Each point is reached from the start by the listed moves, each made once or not at all, plus a little noise. Say if it took an odd or an even number of moves. Then give how often each move was made.
In the rows, zero is written as 128.

Moves:
(1): [145  93 112  95  78]
(2): [112 108 125 225  79]
(3): [112 107 134 105 133]
Start: [133 137 148 131 133]
Points:
[114 117 152 105 137] => odd (0, 0, 1)
[113 115 144 229  86] => odd (0, 1, 0)
[154  98 132  98  82] => odd (1, 0, 0)
[ 99  98 150 202  88] => even (0, 1, 1)

Moves:
(1): [148 120 109 113 131 137 113 134 137]
(2): [198 120 119 115 135 126 137 117  94]
(3): [151 108 134 116 132 120 126 102 108]
(4): [114  78 101 151 126 101 114 175 139]
(5): [132 195 135 123 151 128 117  99 101]
(6): [125 151 141 105 104 114 130 131 140]
(7): [120 135 132 113 142 117 141 116  89]
(8): [143  75 159 123 142 140 101 142 136]
(9): [ 95 165 129 120 103 139 109 128 119]
Start: [120 122 113 111 100 123 117 123 126]
Points:
[146 249 131  49  95 107 113  70  31] => odd (0, 1, 0, 0, 1, 1, 1, 0, 1)
[141 190 100  85  80  88  83 134  82] => odd (0, 1, 0, 1, 1, 1, 0, 0, 1)
[189 141  71  78 108 104  64 109  57] => even (1, 1, 1, 1, 1, 0, 0, 0, 1)
[192  56  59 107 109  99  99 167 112] => odd (1, 1, 0, 1, 0, 0, 0, 0, 0)
[112  27 120 117 125  97  87 171 102] => odd (0, 0, 0, 1, 0, 0, 1, 1, 0)
[117 145 128  89  77 107 119 127 138] => odd (0, 0, 0, 0, 0, 1, 0, 0, 0)
[188 150  82  61 124  77 102 126  60] => even (1, 1, 0, 1, 1, 1, 1, 0, 0)

Moves:
(1): [148 110 131 127 135 130 157 123 153 141 107 126 131  89 124 139  90 117
 124]
(2): [150 107 107 114 153 109 115 108 106 162 112 120  95 104 122 133 154 134
 162]
(3): [ 66 159 136 130 119 169 178 140 136 135 155 110 126 118 129 154  75 107
 123]
(4): [124 155 148 154 144 137 143 135 120 107 140 160 147 150  96 142 108 136
  89]
(5): [147 149 103  71  93 147 104 113 148 148 102  96 197 137 167 144 129 148
  92]
(6): [147 113 128 154 131 144  91 149  82 131 123 166 184 176 118 139 121 115
 124]
(7): [128 158 138 125 146 143 135 121 141  92 137 132 127 109 124 125 135 110
 109]
(8): [ 99 147 137 151 111 139 151 137 114 117 115 126  98 120 134 128 109 127
 127]
(9): [118 139 150 144 131 138 160 144 110 132 124 136 118 133 102 124 151 129
 134]
(10): [150 126 128 140 127 151 110 114 142 106 148 115 133 129 138 140 151 141
 113]
(11): [126 137  94 129 121 116 133 118 135 113 136 118 140 114 136 104 167 140
 130]
(12): [122 121 117 154 115 142 115 154 147 169 114 162 137 204 112 131 136 100
 141]
(13): [149 130 135 124 129 110 119 125  97 113 142 135 141 116 109 141  77 112
 120]
(14): [143 140 129 125 140 143 127 116 127 136 129 109 143 127 122 113  97 131
 120]
(15): [111 148 126 143 133 110 131 162 148 119 119 122 112 100 130 144 130 157
 172]
(16): [111 114 116 124 136 129 127 140 131 131 110  98 130 147 116 131 112 125
 128]
(17): [155 110 120 123 130 110 140 159 119 129 133 125 114 149 156 119 144 143
 133]
(18): [116 132 121 133 131 150 115 146 109 142 135 124 121 103 123 119 125 123
 108]
Start: [135 123  90 109 141 117 121 118 122 104 143 145 120 145 142 145 153 141
 144]
Points:
[ 69 249  90 100  99 207 157 136 184  56 158  76 141  88 200 214 112 163
 110] => even (0, 0, 1, 0, 1, 0, 1, 1, 0, 1, 0, 0, 0, 0, 1, 0, 0, 0)
[174 166  57 105 176 183  84 157  36 127 108 118 196 191 141 155 110 155
  56] => even (0, 1, 0, 1, 1, 1, 1, 1, 0, 0, 0, 0, 0, 1, 0, 1, 1, 1)
[128 131  99 228 152 173 125 211 136 108  96 198 171 234  83 210  90 139
 136] => even (1, 0, 0, 1, 0, 1, 0, 1, 0, 1, 0, 1, 0, 0, 1, 1, 0, 0)

Moves:
(1): [110 152 108 107 110 130  99 163 124 128 116 129 110 141 133 107 115 126
 153 124 111 140 124 126 154 127]
(2): [132 126 136 141 123 132 127 127 118 124 146 126 128 126 127 123 114 140
 138 103 144 109 120 154 131 124]
(3): [122 107 143 128 121 111 128 115 131 141 130 150 138 121 132 107 137 128
 142 111 133 113 135 109 127 126]
(4): [138 114 136 136 127 139 140 125 130 129 140 125 119 116 122 139 113 137
 123 132 114 120 133 104 116 117]
(5): [118 129 157 152 135 134 137 144 130 113 129 123 133 155 123 135 112 109
 113 134 159 138 120 108 146 119]
(6): [ 98 134 128 160 136 138 125 146 121 129 132 130 122 152 133 148 131 113
 118 121 112 145 131 119 109 126]
(7): [114 128 122 113 129 107 140 119 116 107 113 130 141 121 122 130 127 130
 119 150 143 109 148 119 116 127]
(8): [139 139 119 140 124 114 124 134 105 113 150 163 135 134 149 123 130 145
 152 124 145 130 126 145 130 128]
(9): [121 142 140 124 109 135 140 129 130 144 149 107 127 130 141 108 147 126
 145 121 117 134 128 131 144 140]
(10): [118 123 134 128 109 124 147 125 121 136 137 117 147 132 112 134 119 140
 128 156 118 116 112 150 132 157]
(11): [117 114 118 123 123 138  93 136 156  97 120 142 132 134 139 125 146 141
 139 131 136 145 136 134 125 137]
(12): [137 140 139 129 115 128 132 119 118 140 116 118 133 117 132 134 124 150
 126 137 128 124 107 137 119 143]
(13): [143 132 139 119 160 131 101 144 147 132 126 118 128 112 134 122 119 141
 129 121 119 138 119 131 123 137]
(14): [119 138 144 135 115 134 139 129 116 137 119 136 108 117 139 113 133 105
 127 140 128 136 129 111 116 137]
(15): [135 120 128 123 124 137 124 108 126 111 119 133 135 135 143 116 125 146
 113 118 134 137 117 123 117 150]
(16): [119 116 128 120 137 120 143 126 154 123 115 122 116 139 133 136  98 120
 120 112 106 153 121 105 100 149]
(17): [120 126 122 135 152 103 120 128 134 105 125 123 106 116 131 124 129 132
 116 140 135 142 105 140 147 120]
(18): [108 140 118 139 137  82 137 125 122 144 111 138 115 146 125 132 118 115
 155 121 110 125 143 115 163 157]
(19): [141 152 134 144 128 117 108 141 151 113 138 136 152 141 144 123 136 127
 115 132 145 126 141 136 122 146]
(20): [139 116 143 138 132 125 125 127 110 113 122 132 125 127 124 112 141 105
 129 139 134 116 113 134 134 123]
(21): [108 128 133 139 129 123 137 133 141 115 113 122 136 141 126 116 120 106
 131 136 121 125 145 128 156 109]
(22): [142 139 118 147 138 137 128 140 124 119 125 142 126 116 125 135 135 137
 125 138 132 127  92 134 115 136]
(23): [110 122 118 148 125 126 141 119 128 149 130 132 119 136 150 130 115 123
 143 129 105 118 126 122 102 134]
(24): [131 140 104 126 121  93 101 100 136 124 136 151 135 117 140 140 124 111
 148 102 135 135 136 132 142 123]
Start: [144 135 118 145 135 131 109 132 145 150 147 145 138 132 122 129 128 134
 102 106 151 133 119 149 102 115]
Points:
[117 185 112 186 120  48  54 118 188 174 128 180 152 129 187 125 105 133
 158 121 123 143 115 164  93 235] => odd (0, 0, 0, 0, 0, 0, 0, 0, 0, 1, 1, 1, 1, 1, 0, 0, 0, 1, 1, 0, 0, 0, 1, 1)
[ 49 126 182 249 143  87 125 184  96 104 153 183 117 160 157  72  63  93
 146 145 154 108  90 128 122 106] => odd (1, 1, 1, 1, 1, 1, 1, 1, 0, 1, 0, 0, 1, 1, 0, 0, 1, 0, 0, 1, 1, 0, 1, 0)
[113 137 121 157 147  72  74 119 135  87 128 138 121 119 141 128  41 158
  97  98 116 157  41 159  78 177] => odd (1, 1, 0, 1, 0, 1, 1, 0, 0, 1, 0, 1, 1, 0, 1, 1, 1, 0, 0, 1, 0, 0, 0, 1)
[ 59 142 126 196 105 108  87 146 147 105  96 181  95 169 172 143  66  68
 127 120 128 174 106  65  45 144] => even (1, 0, 0, 1, 1, 1, 1, 0, 0, 0, 1, 1, 0, 1, 0, 1, 0, 0, 0, 1, 0, 0, 1, 1)
[104 157 131 235  87  86  90 109  89 121 174 238 146 117 211  94 167 122
 188  89 180 108  84 163  49 155] => odd (0, 1, 1, 0, 0, 1, 1, 1, 1, 0, 1, 1, 0, 1, 0, 0, 0, 0, 0, 1, 0, 1, 1, 1)
[115 162 131 225 102  76  90 124 141 104 106 214 144 182 215  69 137 116
 151 135 158 136 122 150 110 202] => even (0, 0, 0, 0, 0, 0, 0, 1, 0, 0, 1, 1, 0, 1, 1, 0, 0, 1, 1, 1, 1, 0, 1, 0)
[144 139 176 177 134  38  89 108 153  78 146 220 194 147 181  84  92 107
 101 112 216 140 104 116  74 201] => even (0, 0, 1, 0, 1, 0, 1, 1, 0, 1, 0, 0, 1, 1, 1, 1, 0, 0, 1, 1, 0, 0, 0, 1)
[ 75  82 119 221 175  28  75 111 186 135 154 188 102 143 158 136  66 113
 166  61  87 143  85 132  93 179] => odd (0, 1, 1, 1, 0, 1, 0, 0, 0, 1, 1, 0, 1, 0, 0, 1, 1, 1, 0, 1, 0, 0, 1, 1)
[118 208 121 240 155 116  57 205 135 104 157 177 149 182 196 120  85 185
  98 144 158 178   7 185  84 203] => even (1, 0, 0, 0, 1, 1, 0, 1, 0, 1, 0, 1, 1, 0, 1, 0, 1, 0, 1, 0, 0, 1, 1, 0)
[ 65 168 151 186  78 137 109 192 164  67 160 172 146 216 189 101  93 137
 107 140 153 190 124  95  70 212] => odd (1, 0, 0, 1, 1, 1, 1, 1, 1, 1, 1, 0, 0, 1, 1, 1, 0, 0, 1, 0, 0, 0, 0, 0)
[107 101 106 173 128 107  49 141 218  86 145 182 111 158 190  81  78 171
 120  60 136 149  97 120  62 168] => even (1, 1, 1, 1, 0, 0, 0, 0, 0, 0, 1, 0, 0, 0, 1, 1, 1, 0, 1, 0, 0, 0, 1, 0)
